Each row is a point. A path goes straight from each point to the next, and from the last back to the first. The post is the endless flat space through its rows: a point in 2 columns, a line in 3, a plane in 4, and so on, so that a path can go around it. Count how often the path circles the post. Going back the other way cancels.

Post, one row:
[[-22  -5]]
Path, 22 rows:
[[-56 -38]
 [-63 -52]
 [ -5 -16]
 [ 23 -23]
 [-32 -43]
 [-53 -23]
 [-64  15]
 [-28  34]
 [ 37   8]
 [ 33 -34]
 [-31 -21]
 [-94 -16]
 [-46  22]
 [-14  26]
 [ 33  -4]
 [ -3 -31]
 [-48 -53]
 [-86 -10]
 [-29  13]
 [  2  16]
 [ 10  -6]
 [  3 -33]]
Times around: 3

Post (7 x 8):
[[-26  19  -9   1 -56  43   7  28]
 [ 20  22  10 -28  37  10 -73  10]
 [-32 -66  51  51  24 -16 -12  11]
 [ 27  12  -5  -4  35 -38  68 -41]
 [-52  -7 -13 -21 -36 -21  87 -17]
 [-19 -43 -12  14 -16 -32  29  -7]
 [ 32  -9  39 -10 -29 -45  26  20]]
Path, 20 rows:
[[-31 -24 -30  29 -44 -15  77   6]
 [-12 -60 -22  27  33 -24  64 -17]
 [ 48 -85  20  40  -9 -42  28 -12]
 [ -9 -19  79 -21 -21 -55  53  -3]
 [-10 -39  33  48 -25  -4 -16   3]
 [ 30   5  59   8 -58   7   6  39]
 [  9 -11  21 -29  28 -13 -10  -2]
 [ -3 -43  25  20  32   2 -22  56]
 [-53  47   8 -69  -2 -31  21   0]
 [-95 -16  50   2 -11 -24  44 -27]
 [  8   9  19  26  11  17  45 -24]
 [  4 -28 -35 -68 -37 -25  12   2]
 [ 63 -10  -9   5 -57  19  18  59]
 [-28  34 -21 -24 -18 -15  89   6]
 [-27  47   7  10 -32  29  21  17]
 [ -8  -4  -1 -33 -56 -40  12  -6]
 [-42 -74   6  41 -14 -16  53 -21]
 [-61 -25  31 -23 -43   7  30  36]
 [  2  30  13 -37  36 -10  14  31]
 [-86  10   8 -34  62 -13 -11 -18]]
Times around: 2
